Each row of a before or after table is a point. The points were changed in one or more steps. Then noise was added and the rows were shuffled. The steps act on columns, c1 being the first. Write out the steps. A step turns or swaps two columns, mirrors them in a line or flattens them onto one, adds a multiple of one to another, or multiplies or shifts one. Angles are multiples of 10 degrees, from the lower column toward the higher: turns from -170 to 170, lines from 10 to 170 but not 90. Use the fewest steps. Two steps may share a column if one is a turn and the other turns, adds or multiplies; they go together, in the order done. Otherwise the lowest column goes first.
(in the rows, 128 means zero)

Before (12 x 2):
[[143 139]
 [152 126]
 [118  96]
 [149 115]
 [108  64]
 [ 96 163]
 [137 127]
 [146 136]
 [142 136]
 [172 117]
 [ 87  98]
 [ 85  89]]
After:
[[138 144]
 [112 150]
 [ 95 117]
 [ 96  86]
 [ 67 109]
 [136 143]
 [128 137]
 [118 172]
 [ 90  83]
 [125 153]
 [164  95]
 [135 144]]
Steps: swap c1 and c2

Before:
[[170 144 110 138]
 [113 137 139 154]
 [134 140  76  94]
 [138 118 125 105]
 [137 105 102 155]
 [145 118 138 148]
 [177 186 137 165]
 [142 138 182 124]
 [146 114 117 117]
 [119 130 154 187]
 [115 127 182 144]
 [120 152 169 115]
 [105 163 130 119]]
After (13 x 4):
[[150 139 198 132]
 [116 133 198 117]
 [135 190 139  68]
 [138 123 141 105]
 [157 151 142 129]
 [130 165 132 153]
 [183 157 161 106]
 [146 117  94 108]
 [ 97 124  59 140]
 [121 147 182 141]
 [109 104 113 120]
 [115 137 104  87]
 [103 104 124 134]]
Steps: turn c1 and c4 by -120 degrees; add 0.5 times c1 to c2; multiply c3 by 1.3

Before:
[[ 99 132 144 150 102 116 122 118]
 [138 119  94 116  85 155 136 139]
 [112 165  83 137 106 170 132 160]
 [135 111  82 162 139 155 153 158]
 [125 155 101 103 133 114  99 150]
 [ 88 158 112 155  82 103 144 156]
 [127 159  90 101  92 158 145 105]
 [ 91 105 148 111 114 108 132 139]
 [ 99 106  83 154 148 133 104 112]]
After, 9 rows:
[[211 131 129 114 163 109 132 140]
 [133 154 184 148 126 138 105 113]
 [110  90 175 131 102 175 135 158]
 [ 92  89 164 102 132 159 144 106]
 [190  97 132 154 125 118 123 115]
 [183  68 165 150 114 103 145 154]
 [106 122 156 101 111 117  97 147]
 [ 76  98 155 120 166 158 139 139]
 [ 69 141 163 167 121 155 157 155]]
Steps: turn c1 and c3 by -150 degrees; multiply c1 by 2; add 0.5 times c4 to c2; turn c2 and c5 by -120 degrees

Before, 14 rows:
[[148 108 165  53 109 157 167 110 134]
 [137 144 135  65  87 130 153 118 152]
 [ 89 160 158 144  98 174  89  97  97]
 [ 96 119 119 134 166 134  98 164 120]
 [137 159 145  79 109 129 165 118 141]
 [154 105 130 107  90 124 171 114 125]
 [128 116 106  76  82 133 167 130 144]
 [141 155 153  90  97 158 158 146 110]
 [ 95 173 152 141 111 165  81  71 128]
 [ 88 171 149 172 125 169 115 103 146]
 [112 135 152 146 124  91 109 142 144]
 [ 59 170 156 136 133 122 131  95 110]
 [106 123 127 159 151 126 128 137 143]
 [124 152 111 149 160 107 115 118 117]]
After:
[[124 152 120 102 153 157 142 138 119]
 [145 117  90 166 115  83 100 126 159]
 [134 108 136 214  96 114 110 147 162]
 [112 105 120 155 125  90 116 142 170]
 [151 171 167  85  87 131 116 155 110]
 [154 173 158 116  90 117 144 185  84]
 [137 135 158 116 165 118 119 115 104]
 [156 119 125 109 128 167 146  92 102]
 [136 160 126 180 124 110 104 138 159]
 [139 123 140  93 134 151 114 119 124]
 [140 144 114 189 118  88  97 138 143]
 [159 159 165 111  78 106 169 158 102]
 [190 170 165 109 133 131 144 161 136]
 [129 156 138 174  93 103 135 111 161]]
Steps: turn c1 and c4 by 160 degrees; turn c3 and c4 by 20 degrees; turn c5 and c6 by 80 degrees; turn c7 and c9 by 110 degrees; multiply c8 by -1

Before (13 x 12):
[[ 88 105 133 155 116  96 101 148 147 147 122 119]
 [135 167 142 150 142 147 103 149 176 126 143 104]
 [ 94 155 133 146 124  72  91 153 138 111 177 117]
 [118 108 130 126 121  92 145 169 130 120 108 105]
 [134  79 141  98 123 164 146 158 137 127 183 150]
 [106 178 145 131 107 176 137 119 179 115 134  81]
 [166 115 175 121  77 165 123 149 136 175 149 188]
 [139 142 139 139 148  94 134 108 166 160 147 151]
 [115 111 115 144 121 120 167 159 165  73 124 147]
 [ 62 138 109 132 163 181 207 151 136 153 102 122]
 [123 148  76 179 129 118 108 124 127 186 120 108]
 [137 134 141 130 135 147 103 122 133  90 121 111]
 [143 107 156 153 142 154 159 131 125 134 158 128]]
After:
[[124 130 142 122 112 156 147 158  75 129 151 105]
 [120 123  67 156 129 124 150 171 126 176 114 108]
 [123 161 131 122 139  92 169 162 131 148 121 118]
 [156 158 138  88 133 150 106 117 138 130 215 153]
 [100 115 135 118 135  80 179 154 106 109 202 113]
 [236 127 105 113  91 107  93 141 122 148  84 123]
 [122 108 163 108 178 177 114 136 108 185 164 189]
 [118 158 129  94 139  91 117 149 144 122  97 105]
 [175 140 148 138 150 151 130 131  77 114 138  81]
 [ 98 121 133 148 108 104 119 127  75 160 159 150]
 [123 133 145 133 124 154 145 128 127  94 115 109]
 [146 144 154 139 115 147  94 153 140 140 178 126]
 [150 150 123 110 135 101 103 160  95  72 121 146]]
Steps: turn c1 and c7 by -150 degrees; turn c1 and c6 by -40 degrees; add 0.7 times c12 to c2; turn c2 and c9 by -150 degrees; turn c3 and c10 by 10 degrees; turn c4 and c8 by 60 degrees; multiply c5 by -1; multiply c11 by 1.6

Before, 9 rows:
[[124 149 105 157 136 120 119 138 145 109 130 166  55  94]
 [ 88  91 145 115 103  69 166 160 118 151 142 123 141 151]
 [119  97  81 132 166  69 126  88 115 142 138 101 130 134]
 [124 129  92 165  86 127 100  70 141 123 164 140 111  97]
 [ 93  89  94  89 118  72 144 166 114 176 148 123 137 122]
 [151 171  84 174 113 131 115 110 161 106 142 150 124 100]
 [ 81  97 135 119 118 110 143 153 106 165 123 109 146 103]
 [115  86 103 141 137  86 154 136  96 151 141 155 134 103]
 [ 98 147  97 132 162  95 123 140 116  82 159 159 102 101]]
After (9 x 14):
[[138 138 100  22 122 121 109 127 136 109 130  92  54  94]
 [162 135  94 113  98  96 114 126 138  85 158 101 103 101]
 [138 113 119 148 112  86  90 130 157 151 138 125 134 102]
 [ 85 129  79  77 124 127 139 127 147 122 165 100 110  98]
 [118 112 102 172  95  72 118 128 105 178 149 142 137 122]
 [115 146  78  71 149 133 121 127 140 106 144 104 122 102]
 [117 117 144 167  81 107 129 127 135 165 120 153 146 106]
 [169 114  80 140 117  69 146 129 138 144 138 148 129 136]
 [104 116 163 160  89  67 103 128 121 151 143 156 142 153]]
Steps: swap c1 and c5; multiply c2 by 0.4; add 0.5 times c7 to c3; turn c7 and c12 by 140 degrees; turn c4 and c9 by 130 degrees; add 1 times c13 to c4; multiply c8 by 0

Before:
[[166 119 119 141 139 105 152 130 138 208 137 104  82 132 146 153 125 126
  153  61]
 [122 139 140 145 155 156  88 155 114  94 144 167  84 116 139 152 137 103
  154 153]
 [103 140 129 146 154 102 115 149 101  75 125 193 130 126 122 121 132  80
  170 119]
 [104 130 145 132 154 150 130 166 121  95 118 164  96 138 104 103 156  81
  204 166]
 [150  97 132 105 125 133 109 156 137 159  88 150 102  77 106  99  83  89
  107 136]
 [183  96 108 115 144 125 104 127 131 124  85 105 131 101 113 122 131 121
  132 113]
 [164  94 128 100  95 117 131 137 110 191 143 121 129  95 121 141 117 161
  149 102]
 [ 96 154 122 132 152 107 109 172 137  86 141 128 116 123 100 107 130 108
  137 155]
 [155 106 130 140  94 118 145 115 135 196  98 107 127 161 151 165 106 141
  128 107]
 [155  86 162 110 146 120 115 138 146 156 132 142 134 119 105 133 146  88
  107 128]
 [170 135 132 132 130 148 179 116 129 186 117 134 118 122 117 146 126 162
  114  83]
 [169  90 116 129 142  99 135 137 135 193 101 141  97 145  89 177 115 160
  131 103]
 [124 137 181 170 145 125  87 165 113  82 135 172  88 143 112  79 139 112
  169 137]]
After, 13 rows:
[[150  97 133  98 124 132 103  97 136 159  89 148  88 129 156  99  83 101
  108 160]
 [122 138 142  79 156 156  82 136 115  94 145 167 105 138 123 153 136  84
  153 198]
 [164  94 128 130  94 118 116  98 111 191 143 124 159 133 141 140 117 130
  150 104]
 [155  85 162 123 146 121 108 109 146 156 131 142  88 116 149 133 145 134
  107 145]
 [169 136 133 145 132 149 175 137 128 184 116 132 161 122 138 147 126 117
  113  28]
 [155 107 130 142  94 118 141 144 136 197  98 107 140 134 103 166 105 128
  127  90]
 [104 129 145  67 154 151 154 119 121  95 117 166  83 109 144 103 155  96
  205 154]
 [ 97 153 123  60 152 107 118 116 137  86 140 127 110 112 151 106 129 116
  136 173]
 [104 140 129  86 155 101 102 139 101  76 122 193  80 123 133 122 131 130
  168 137]
 [184  97 108 137 143 124  82 117 130 125  85 105 120 127 147 123 131 131
  132 148]
 [165 119 118 117 139 105 122 138 138 208 137 103 125 139 114 154 125  81
  155  45]
 [170  88 115 115 141 100 124 126 137 194 100 141 160  97 154 177 113  97
  130 100]
 [124 136 181  49 146 123  71 153 112  81 134 170 113 113 136  79 139  87
  169 187]]
Steps: turn c4 and c8 by 110 degrees; multiply c4 by 1.6; multiply c7 by 2; turn c7 and c20 by -40 degrees; swap c13 and c18; multiply c14 by 0.4; turn c14 and c15 by -140 degrees

Before (10 x 24):
[[169 112 140 141  44 185  85 143 172 114 161 138 143  87 189 194 141 152
  161 113 101 127 154 135]
 [185 112  98  97 124 121 180 138  83 158 133 107 127 101 149 132 130 119
  111 137 124 113  86 138]
 [131 160 159 142 145 130 123 127 103 142 105 168 150 156 146 171 127 155
  173 110 106 119 171  95]
 [147 110 107  88  91 139 160 132  95 158 135 105 131 124 122 119 114 140
   89  81 164  85  83 120]
 [159 133 129 108 124 145 185 125  94 141 170 125 154 113 102 151 152 136
  112 114 164 105  94 135]
 [116 154 112 191 160 128 113  72 106 131 106 137 166 159 135 167 147 132
  173 124 103 159 157  83]
 [142 166 121 137 105 156  97 109 110 111 138 168 139 182 135 163 150 120
  152 134 107 119 158 107]
 [157  98 129 115  94 117 162 146  87 164 159 116 130 119 122 155 150 106
  118 116 138 116 103  82]
 [111 169 172 160 133 124  94 104 117 109 131 148 168 166 150 149 151 109
  168 113  88 161 126 116]
 [164 125 104  94  89 139 175 168  97 129 123 100 168  98 140 147 131 108
  113 128 170 133  99 107]]
After:
[[170  55 168 140  87 170  85 145 172 113 161 137 143  88  95 193 140 151
  160 114 101  76 155 134]
 [161 130 138 108 123 144 185 124  95 141 171 125 154 112 125 150 150 137
  111 114 165 164  95 135]
 [148  87 115  89 118 149 159 132  96 157 137 106 131 125  80 120 114 140
   89  80 164 174  83 121]
 [155  82 123 116 129 117 161 146  87 164 160 115 129 119 113 154 150 107
  119 116 139 148 103  83]
 [114 168 114 191 127 137 113  72 106 131 107 139 167 159 154 166 147 131
  174 123 103  97 156  84]
 [184 114  98  95 138 138 179 138  82 157 132 106 128  99  88 133 129 118
  110 138 124 136  86 140]
 [164  96 114  97 106 150 175 168  97 129 123 100 170  99 103 146 130 108
  112 128 170 135  99 107]
 [141 134 134 137  83 158  97 110 109 111 140 167 138 182 146 162 149 120
  152 133 106 104 158 106]
 [111 158 164 160 100 102  95 104 117 110 132 149 169 166 154 150 150 108
  168 114  89  76 126 115]
 [134 161 156 141 116 114 123 128 104 142 106 167 151 155 141 170 127 155
  172 109 105  95 171  95]]
Steps: turn c2 and c5 by -50 degrees; turn c3 and c6 by -30 degrees; add 1 times c12 to c22; turn c15 and c22 by -130 degrees

Before:
[[164 107 149 108 105 136 137 114 140 138 110 152 165 137 235 121 136 205
  130 102 129 116  96  82  88 126 126 106 181 128 113 104 143 122 117 123
  143 132 119 133 130 135 102 109 161 117 147 135]
 [151 112 140 108  80 131  85 119 176  18  41  93  98 123  95 162 140 118
  154 158 114 135  99 126 135 135 125 126 176 125 125 106 100 134 132 132
  150 106 118 159 135 125 178 110 116 136 111 121]
 [150 113 139 180  91 128 108 122 123 123 113  74 137 118  96 169 119 123
  146 156 139 154 114 125  94 125 124 143  91 103 139 160 156 119 147 152
  114 117 107 156 102 122 109 162 120 143  34 132]
 [112 140 133 115 132 136 103 111 104  47 136 122  90 152  84 162 141 163
   95 131 137 159 103 129 151 124 158 115  88 151  75 109 147 115 105 122
  116 125 118 128 139 107 154 134  82 119 109 146]
 [122 112 161 109 142 141 183  64 115 141 108 111  92 118  82 150 103 149
   95 144 129  19 117 103 107 131 142 175  96 141 130 110 124 115 100 118
  121 108 123 112  93 135 150 155 149 124 108  93]
 [162 154 155 104  89 143  90 114 161 118 119  74 100 117 136 139 156 121
  125 156 117 151 109 125 132 126 151 176  86 127 124 111 155 158 133 124
  123 109 122 123 148 138 100 114 118 124 144 104]
 [106 103 142 142  92 139  79 114 103 130 146 114 111 217  88  88 172 112
  104  81 122 157 142  89 142 132 131 175 104 102 139 192 150 139 136 160
  121 129  89 164 145 150 111 140 152 111 142 114]
 [147 165 104 131 151 137 177 114 182 122 146 156 101 143 128 161 165 109
  138 148 138  82 107 127 156 165 183 135 162  37 136 119 142 115 131 117
  116 218  91  97 145 182 111 130 160 134  89 115]
 [130 115 136 101  82  97 120 114 137 129 139 189 233 117  83 140 158 134
  120 144 108 159  95 130 136 126 118 129  89 133 127 167 126 127 145 130
  115 108 105 162 109 116 118 139  99 127 143 117]]
After, 9 rows:
[[148 164 107 131 152 139 121 134 182 123 145 157  99 144 129 161 162 159
  138 149 138  84 108 125 153  71 183 134 163  38 140 112 140 118 125 116
  116 155 188 100 144 112 113 136 161 136  88 107]
 [150 114 137 178  85 130 106 128 125 123 115  76 138 118  97 170 117 123
  142 160 140 156 111 124  89 138 121 141  90 106 144 159 100 118 146 151
  116 122 144 155 100 147 111 159 119 143  31 133]
 [123 113 160 110 143 142 156 183 114 141 106 114  92 116  84 150 101 130
   94 165 132  19 120 100 114  79 142 179  98 142 129 110 137 116  99 116
  122 130 135 113  92 123 152 152 149 124 104  70]
 [155 114 140 107  84 130 121 127 180  20  41  93  98 120  94 156 138 113
  151 160 114 135  99 125 137 173 125 127 176 125 124 101 155 133 133 134
  150 115 133 161 134 139 176 108 115 136 116 112]
 [106 104 137 140  91 137  88 155 102 128 148 113 112 215  89  94 177 119
  102  89 120 163 141  90 138 161 130 177 103  99 137 192 114 138 134 158
  122 120 175 162 142 134 110 144 152 111 142 103]
 [163 154 156 103  88 140  92 129 161 114 118  71  98 117 135 135 151 118
  125 157 119 151 110 119 131 151 150 177  88 127 123 111 102 161 133 127
  123 116 138 126 151 122 101 113 120 123 146  92]
 [113 142 132 114 130 137 108 145 103  48 137 120  87 151  87 163 143 143
   98 134 136 159 101 131 151 141 160 114  90 153  73 111 111 120 105 121
  114 142 121 130 140 152 156 138  80 114 109 158]
 [126 113 134 102  82  98 129 134 136 127 142 193 230 118  79 138 155 123
  121 147 106 162  96 130 139 136 116 124  90 133 126 168 128 129 148 130
  118 122 136 161 108 154 119 141 100 130 138 108]
 [162 106 148 111 103 137 126 154 139 139 108 157 164 138 234 118 136 176
  134 110 127 117  93  82  84 117 129 103 183 128 114 102 116 123 117 124
  145 169 141 134 133 127 103 110 157 116 152 139]]
Steps: turn c26 and c33 by 140 degrees; turn c7 and c26 by -60 degrees; mirror c8 and c20 in the line at 100 degrees; flatten c18 and c38 onto the line at 40 degrees; turn c39 and c42 by -140 degrees; multiply c48 by 1.6

Before, 12 rows:
[[155 142 153 111 179 135 159 180 177 109 138 169  91 170 104 171 139 107
  159 130 107 132 102  74 138 126 132 121 104 143 167 132 133 140 102 115
  116 124 165  97 134 156 151 184 177 149 140 141  70 165 145 155 104 119
  156 125 139 159 104 115 158 152  93 145]
 [110 182 164 135 170 103 172 181 125 156 121 112 151 111 143 114  85 165
  116 145 151  71  95 152  70 118  95 180 125 100 109  96 178 107 163 123
  117 188  94 150 159 145 170 161 117  99 104 167  89 147 174 112 153  81
  101 101 115  90 113 111 165 105 136  86]
 [162 143 114  89 122 137  92 132 121 112 158 119  98 116 164 141 139 164
  110 141  96 143 145 116 162 154 151 140 141 117 174 105 123 125 120 152
  204 119 154 113  97  89  97  88 156 104 103 134 149 100 115  75 101 172
  143 160 107 129 152 116 116 152 158 122]
 [150 136  85 132 160 114 115 163 162 131 124 130 130 143 140 171  88 164
  160 135 149  99 120 128 124 146 128 103  89 156 190 138 104 131 119 126
  119 170 147 152 108 125 142 134 147  97 177 126 151 130 108 116 102 136
  166 137 114 104 100 127 110 131 129 144]
 [144 133  88 108 174 123 109  98 139 129 152 150 126 112 186 173 116 136
  146 112 105 144 118 120 148 185 138 126 147 129 173 135 105 111 131 124
  180 124 116 151 102 107 131 105 149  75 141 106 127  93 118 110 103 150
  144 154 119  98 150 131 121 138 150 115]
 [111 149 130  84 118 153  94 109 104 158 160 112  83 109 172 107 144 101
  106 174  87 138 158 143 134 139 143 137 178 104 160 118 113 132 158 116
  163 111 116 101  93  72  91 104 142 145  95 121  98  97 138  91 111 157
  105 111 135 145 136 130 130 167 109 107]
 [152 121 112 150 173 109 145 171 156 100  96 150 135 162 129 147  96 157
  182 137 149  83 113  75 163 152 151 152 128 149 174 171 108 106  95 111
  116 135 142 138 107 153 142 158 154 126 145 113 125 151 115 140 122 138
  162 135  98 110 103 126 160 134 136 134]
 [ 98 199 143 127 133 158 149 167  97 147  99  66 111  90 101 136 110 146
   92 187 111 139 104 153  98 107 134 165 152 110 106  91 177  98 193 107
  131 128 111 130 175 139 161 154 103 134 107 147  79 160 153 151 174  91
  101 101 146 119 141 101 179 153 106  66]
 [118 150 172 122 150 141 144 141  93 167 126 107 102 115  97 109 110 138
  113 165 116 124 143 156  76 111 142 143 158  88 103  89 157 103 171 135
  138 141 117 132 154 143 124 135 139 166  87 182  62 147 114 149 151 129
  111 118 166 142 190 119 162 150 109 116]
 [148 136  76 149 178  98 135 143 126  90 121 146 147 182 138 180 104 173
  167 129 133  83 142  82 148 147 145 127 123 158 196 115 124 126 112 133
  121 163 149 157 144 140 131 128 149 127 152 142 125 106 119 138  85 114
  181 167 109  93 101 124 165  71  92 149]
 [202 145  87 108 166  99 146 173 174 106 109 129 123 159 130 168 127 121
  176 121 128  80 112  89 130 133 129 129  87 162 131 149 121 112 106 112
  135 123 148 130 113 146 152 159 140 135 130 123  99 133 111 150  98 117
  163 100 121 105 105 108 154 112 109 158]
 [134 150 156  81 111 144 121 110 109 148 175 117 103  99 169 135 177  98
  116 174  88 164 153 145 125 146 173 121 146 117 159 101 118  79 154 128
  157  95 120  87 107 114  73 102 116 143  98 161 133 112 138 118 156 157
  109 157 149 158 145 124 132 160 134 110]]
After:
[[136 148 156  79 113 145 118 109 110 147 173 118 109 146 171 132 177  98
  118 176  89 162 153 145 127  82 174 121 144 116 158 101 121  79 151 126
  161  96 120  88 109 110  75 102 117 143  89 159 136 115 103 122 153 186
  107 158 151 156 144 117 131 158 132 108]
 [154 142 148 110 178 138 161 180 177 111 137 171 100  90 104 171 136 105
  116 128 106 128 100  72 140 200 133 122 104 139 169 130 135 139 100 118
  113 124 167 100 136 158 149 182 178 153 158 137  70 165 142 154 103 169
  156 126 138 161 101  89 161 148  93 145]
 [111 186 164 135 168 102 176 180 123 156 121 115 157 136 142 111  86 161
  144 147 151  69  95 151  71 114  94 180 123 103 105  95 178 106 168 124
  119 187  93 152 160 141 173 158 116  99  99 167  90 147 184 112 151 209
  101  99 116  90 116 116 163 106 135  86]
 [153 137  85 133 153 114 116 162 166 131 127 130 128 130 141 167  85 164
   96 132 149 103 116 126 125 179 126 104  90 160 193 140 108 133 119 125
  120 169 147 155 108 124 141 133 146  96 182 126 152 131 115 112  98  78
  163 139 116 103  99 124 111 134 126 145]
 [119 151 173 120 151 141 143 144  90 165 125 109 111 125  99 116 111 138
  152 165 119 126 144 156  77 121 139 146 160  87 103  86 158 102 175 135
  135 139 118 138 152 139 127 135 136 164  86 184  66 148 123 149 156  88
  113 115 165 140 193 107 159 147 109 113]
 [145 137  80 151 175  99 135 144 123  91 122 146 149  87 142 181 106 172
   89 134 133  80 144  85 148 190 146 126 121 158 197 114 123 125 113 132
  120 163 149 158 144 140 131 130 143 127 169 145 125 104 140 138  86  89
  179 166 109  90 101 135 164  73  92 152]
 [112 149 130  79 117 150  95 108 104 156 159 109  88 137 174 107 145 104
  131 170  87 134 161 142 136  70 143 133 177 106 158 118 115 133 157 116
  163 115 116 102  90  74  92 100 144 143  91 117  96  98 102  89 113 188
  104 110 135 143 133 115 133 162 108 105]
 [141 131  90 110 174 124 108  97 141 127 152 150 126 147 189 171 119 135
   68 112 107 144 117 119 147  97 141 130 149 129 170 136 107 110 129 125
  181 122 112 149 101 107 132 103 147  73 132 106 125  91 106 107 101 121
  139 154 120  97 147 129 121 138 152 118]
 [162 142 113  94 122 136  91 127 121 115 160 121 107 127 165 141 140 167
  118 139  96 142 143 118 160  59 150 140 138 116 169 102 121 127 116 153
  202 116 154 114 100  92  97  89 155 106  99 133 148  98  81  75 100 133
  147 161 106 126 153 107 114 151 157 122]
 [ 96 198 142 129 133 158 147 167  97 144  98  69 127 160  98 136 110 147
  163 189 111 140 106 152 100  76 134 165 149 105 102  89 177 103 188 105
  133 130 109 130 176 138 160 156 108 133  96 145  78 158 174 153 174 158
  103 101 144 118 141  88 182 154 105  64]
 [201 148  87 109 163  98 145 171 176 107 108 131 133  98 131 170 128 117
   97 118 129  83 112  90 132 225 131 129  88 162 133 147 117 110 107 113
  138 122 147 127 111 145 150 158 140 136 143 121  95 134 131 149  99  69
  166  98 120 106  99 100 152 116 112 158]
 [155 120 110 154 173 108 145 174 154  99  98 149 137 107 132 149  95 159
   78 139 149  83 116  75 162 216 150 151 130 149 171 169 106 107  96 109
  118 135 143 139 109 152 139 158 158 123 152 117 129 149 111 142 120 104
  161 134  99 112 108 122 161 133 138 128]]
Steps: turn c13 and c60 by 30 degrees; add 0.3 times c23 to c60; mirror c14 and c47 in the line at 80 degrees; turn c19 and c26 by 120 degrees; multiply c26 by 2.5; turn c51 and c54 by 70 degrees; multiply c54 by 3
